Each row is a point. The points of each table are mixes of a few directions, plus a little noise. Count the directions of each table, and those that both share. Where both have some left over, give the other angles between the two spaces (their principal angles), to ten degrees, smallest first.

First (5 x 3)
[[54,40,-17],
[-84,-74,-12],
[40,43,33],
[19,20,20],
[-30,-32,-25]]
Second (4 x 3)
[[90,61,48],
[-27,-49,-19],
[-14,-15,-8],
[-49,3,-23]]
Directions: first 2, second 2, shared 1; angles 90

First (10 x 8)
[[-11,51,69,-49,47,-45,-48,29],
[-21,-72,24,40,88,-37,-40,5],
[26,83,-35,-44,-111,49,54,-8],
[-3,60,49,-50,14,-26,-28,22],
[13,-13,-49,20,-52,38,40,-19],
[5,-28,-35,27,-23,24,24,-16],
[-11,48,72,-48,52,-50,-51,30],
[-3,-41,-17,30,11,5,4,-8],
[7,-97,-81,82,-25,45,47,-37],
[1,7,5,-6,1,-4,-1,3]]
Second (8 x 8)
[[-61,40,15,-75,36,22,-74,-11],
[-32,21,9,-40,19,12,-39,-6],
[76,-50,-20,96,-47,-27,93,15],
[10,-6,-3,12,-6,-3,11,2],
[91,-59,-24,113,-55,-33,109,17],
[-38,24,10,-47,23,13,-45,-7],
[-40,27,10,-50,24,14,-49,-7],
[-6,4,1,-9,3,2,-8,-1]]
Directions: first 2, second 1, shared 0; angles 50

First (8 x 11)
[[-14,-16,-15,23,-30,0,-57,29,-32,16,-64],
[16,18,15,-29,38,-2,74,-38,43,-20,80],
[3,6,5,-9,12,1,23,-10,11,-6,20],
[-5,-9,-8,13,-16,0,-30,17,-18,5,-30],
[6,13,11,-19,23,0,44,-22,27,-12,50],
[-21,-29,-22,38,-48,3,-95,51,-52,26,-101],
[-9,-13,-10,15,-25,0,-44,24,-25,11,-48],
[18,25,18,-32,43,0,83,-47,50,-24,89]]
Second (8 x 11)
[[64,-29,-33,36,-66,-16,-11,-65,-51,2,52],
[31,-30,-38,38,35,-15,13,-16,10,17,2],
[-121,58,41,-38,17,3,27,7,61,0,-70],
[15,-2,5,-13,38,8,8,30,11,-6,15],
[-9,13,-8,-21,-45,-14,-30,1,-34,-18,-17],
[8,-6,39,21,-91,38,-39,-19,-45,12,23],
[-11,-6,-7,-7,87,0,11,59,39,6,-36],
[23,2,-1,-15,26,-4,22,1,9,-13,34]]
Directions: first 1, second 5, shared 1

First (10 x 14)
[[25,3,72,-67,-19,0,-4,32,-44,-15,-36,61,56,14],
[31,4,87,-81,-25,-1,-2,38,-53,-19,-44,75,68,15],
[11,1,32,-30,-9,-1,0,15,-18,-5,-17,29,24,6],
[-6,-1,-16,14,4,1,0,-7,10,3,8,-14,-12,-3],
[-38,-3,-107,99,31,1,4,-47,66,23,56,-92,-84,-18],
[-22,-3,-62,59,17,0,2,-27,40,14,32,-55,-49,-10],
[17,1,45,-43,-13,-1,-2,20,-27,-10,-24,40,36,9],
[-4,0,-6,7,2,0,0,-4,4,2,4,-6,-5,-1],
[13,2,37,-34,-9,0,-2,17,-22,-7,-19,32,29,6],
[-29,-3,-79,73,22,1,2,-36,49,18,42,-68,-62,-15]]
Second (9 x 14)
[[19,-6,5,19,-1,-3,11,0,-16,36,-23,2,-13,6],
[71,58,-53,22,62,8,29,-20,36,-10,13,89,31,8],
[7,5,-6,-1,15,7,4,6,3,-6,-1,8,-3,-2],
[-36,-20,35,16,-93,-47,-23,-47,-12,46,10,-36,29,16],
[44,30,-32,6,56,18,21,7,17,-14,-1,49,1,-1],
[-5,-16,13,5,-12,-2,1,5,-17,20,-14,-17,-15,1],
[31,16,-30,-14,78,41,21,40,9,-36,-10,31,-26,-14],
[-86,-84,74,-23,-79,-5,-32,37,-61,31,-34,-121,-57,-11],
[-47,17,-6,-33,-30,-14,-33,-26,40,-68,62,-6,53,-5]]
Directions: first 1, second 3, shared 0; angles 90
